Rows are points. The last column is the point's height on a tilted bowl or saddle (a function of degree 2), plus a little noise. Along how many of its main directions does it bend up, bend down or stay straight?
In the rows, zero is written as 128.

Points (15 x 4)
[[ 77 127 152 109]
 [129  97 113 117]
 [116 140 127 123]
 [ 78 126 171 101]
 [143 188 174  90]
 [178 190 140  82]
 [ 83 174  89  82]
 [176  63 154  73]
 [118 162 116 114]
 [ 56 115 104  91]
 [152 115 149 117]
 [136 131 163 120]
 [110 133 161 119]
 [ 37 152 175  50]
 [ 87 188  79  68]]
Directions: 0 up, 3 down, 0 straight

Points (25 x 5)
[[135 125  89 136 131]
 [133  35 154 115 148]
 [172 178  93 134 109]
 [128  52 154 144 152]
 [170 114 191 120  70]
 [185 115 139  87 114]
 [116 158 153 191 169]
 [135 135 113 204 183]
 [139 153 140 208 197]
 [ 89  57 144  74 200]
 [246 120  97 156 122]
 [ 96 170  62 189  65]
 [153 134 123 179 157]
 [157 104  98 131 141]
 [143  90 110 148 149]
 [141  70 143 124 142]
 [112 174  84 143  91]
 [149 125 109 115 136]
 [108 135 169 112 125]
 [117  86 155 107 144]
 [ 86 134  77 131 100]
 [127 179 166 187 158]
 [ 71 112 102 135 123]
 [ 75 175  71 123  63]
 [118  78 133  79 181]]
Directions: 1 up, 1 down, 2 straight

Points (48 x 7)
[[ 77 184 170  74  71 109 100]
 [179 113 163  84 120 219  73]
 [158 106 143 145 137  74 110]
 [115 114 104  51 180 109 102]
 [149 122 161  90  97  81 100]
 [ 99 225  77 125  82 153  92]
 [184  92 129 143  83  82 100]
 [141 210 187 138  71 133 163]
 [177 148 132 146 111 104 115]
 [136 177  75 114  81 125  98]
 [134  91 158 118 158  55 101]
 [130 123 142 134 106 161 124]
 [107 108 116 116 234  90 135]
 [178 217  98 115 131 135  76]
 [151  99 154 100 124 127 116]
 [120 123 102 162 189 131 112]
 [177 138 142 130 138 177 109]
 [160 133 132 119 105  69 101]
 [197 161  92 132 141 135  92]
 [123 133 162 130 126 147 120]
 [ 72 124  61 113  80 140  67]
 [102 158 160 151  76 105 131]
 [ 92 218 100  80 206 110  24]
 [182 100 108 101 147 133 119]
 [110  65 175  61 174 178  72]
 [136 150  88 117 147  98 100]
 [ 22 196 102 177 100 172  68]
 [106 161 122  91 122  37  50]
 [148  96  35 115 122 115  86]
 [107 108 136  55 168 143  96]
 [106 131 154 139  88 169 128]
 [117 172 144 163 106 116 125]
 [ 94  78 143  91 102 123  93]
 [180  73 192 131 166  79  93]
 [ 59 149  96  87 180  67  49]
 [174  80  80 125 156 118 126]
 [154 160 144 148 134 109 114]
 [198 115 103  98 166  85 113]
 [ 64  70  68 171 138 167  62]
 [123 122 123  95 144  79 103]
 [112  90 139  84 169 103 116]
 [183 169 101 203 107 145  92]
 [125 135 119 131 120 134 120]
 [179 172 146 119 118 108 110]
 [132 119 139 133 179 130 120]
 [136 164 100  97  94 209  96]
 [ 58  94 160 112 120 100  75]
 [166  62 165 137  92  94  95]]
Directions: 1 up, 5 down, 0 straight

Points (70 x 9)
[[138 137 145  68  89  95 140 130 107]
 [ 34  92  91 170 110 161 126 174 106]
 [148 179 139 103  82 103 156 160 109]
 [ 76 147  55 142 136 173 128 127 103]
 [115 152 104 122 182 137 102 144 124]
 [165 199 201 127 151  92 134  80  75]
 [112 150 128 118 143  53 110 129  87]
 [136 151 201  89 134 166  61  41  71]
 [127 157 131  99 201  63 145  60  86]
 [ 85 180  61 131 113  50  90 136  19]
 [124 124 160 110 170 159 194 111 112]
 [ 92  93  57 125 138 132 138 150 108]
 [110 105 125 149  83 127 154  61 107]
 [106 179 157 104 155 107  69 106 103]
 [197 126 185 117 153  98 138 174  84]
 [107  71 167  53 151  46 159 122  58]
 [ 71 154 141 102 159  50 108 152  70]
 [114 163  87 102  72  79 170 126 101]
 [133  99 102 105 147 150 202 136 107]
 [156 106 183 137 122 126  83 100 112]
 [144 163 153 105  70 195  99  73  85]
 [109 136 152  92 159  94 110 144 121]
 [ 67 118 138  61 104 155 126 131 120]
 [159 111  97 116 182 118 133 195 104]
 [120 112 129 107 129 114 111  55 106]
 [ 72 124  82 134 126 124 119 142 115]
 [122  70 163 141  89 138 209 113  80]
 [138  45 188 207 137 177 148 179  69]
 [ 71 138 148 175 111  72 167 132  95]
 [ 84 100 130 125 183  81 168  79  93]
 [136 116 165  47 157 204 142 109  95]
 [ 89 126 149 121 247  78 137 189  67]
 [128 117 196  93 145  76 131 140  97]
 [133  71  86 142 132 138 125  98 130]
 [132 167 175 153 121 102 139 176  92]
 [ 93 125 107 189 174 176 122 130 116]
 [131 136 130 115 140 127 152 177 125]
 [ 79 125 167 114 198 125 199 111 109]
 [160  47 127  66  41 174  71 101  56]
 [131 138  91 129 116 146  78  69 110]
 [126 123 148 110  94 134  97 107 125]
 [213 138 148 131 109 113 134 101  89]
 [198  87 133 216 134 155 142 113  98]
 [172 194 117  69 212  68  80  97  85]
 [ 45  97 142 159  97 135  82 124 115]
 [109  73  89 129 161 134  77  97 124]
 [127 107 215  85 177 137 185  96  75]
 [105 136 127 116 175  92  71 116 104]
 [ 86 105  73 127 156 141 114 148 114]
 [185 129  75 100  69  69 197 101  48]
 [164 137 106 222 112 212 100 154  82]
 [129 145 193  98 159 158 159 138 116]
 [133  98 170 150 118 134  49 138 117]
 [137 106 130  91  64 124 102 156 114]
 [145  35 135 170 130 150 183 148  98]
 [ 95 122 136 118 153  67 181 105  99]
 [153 130 121 156 116  92 141 162 109]
 [ 20 117 105 169 218 115 114  75  47]
 [ 90 126 153 101 123 115 126 173 124]
 [142  80 201 138 134 169 103 120 107]
 [ 62 104 150  85 105 122  63 146 100]
 [158 129 130 142 136 138 116 153 129]
 [111 147 121 194 114 158 135 128 119]
 [149 153 114 101  39 145 150 118 103]
 [212 122 144 131 102 171 165 126  74]
 [153 164 124 172 137 130 138 101 114]
 [150 105 164  87 161 118  87 158 123]
 [171  65 220 176 146 124 157 141  53]
 [144 153 104 136 129 153 106 103 129]
 [170 141  57 136 237 158  97 181  78]]
Directions: 0 up, 6 down, 2 straight
